Rows are points. Two turns around zero, p and q, are shown by what they do to some points. Write where each new point lands after one turn and then the other. Backwards means that the second turn is done in reverse. Each puzzle has new turns, and all numbers are rounded.
In the rows, zero is written as 128.

Turn p:
[ 84 121 134] => [128 102 164]
[152 134 163] => [151 164 129]
[87 97 91] => [118  66 132]
[172 121 116] => [134 142  85]
[143 168 136] => [107 166 131]
Turn q:
[122 170 145] => [115 172 124]
[158 102  96] => [164  96 112]
[ 80 120 136] => [ 81 117 138]
[127 118 112] => [130 112 118]
[139  95  97] => [146  87 115]
[142 163 183] => [132 185 162]
Where do these land?
p, then q backwards: [107 179 139] => [ 99 139 175]
p, then q backwards: [104  92 102] => [124  85 102]
p, then q: [117 117 142] => [142 131 143]
q, then p backwards: [185 124 129] => [140  92 170]

Turn p:
[ 90 132 122 157] => [104  91 141 143]
[145 154 172 116] => [161 154 159 143]
[128 137 141 205] => [ 80 130 144 188]
[111 151 123  99] => [142 117 151  99]
[135  58 113 131] => [127 117  57 137]
[154 123 117  99] => [141 152 112 102]
[132 142 109  89] => [141 134 133  85]
Turn q:
[ 97 144  88  98] => [ 71 120 132 107]
[131 136 141 132] => [133 133 121 141]
[143  80 112  83] => [133 157 153  70]
[133  96 106 132] => [140 113 148 100]
[105 144 152 144] => [122 127 132 168]
[160 169 170 178] => [168 119  80 183]
Where do these land?
q, then p backwards: [126 166 117  86] => [158 116  85 150]
p, then q: [150 121  96 160] => [ 86 107 142 142]
p, then q: [140 156 169 104] => [157 150  88 145]
q, then p: [102 120 163 133] => [119 136 151 164]
q, then p backwards: [105  78 122 158] => [ 89 167 154 115]
q, then p: [115 171  85 120] => [121  72 108 108]
p, then q backwards: [158  84 143 135] => [155 165 159 130]
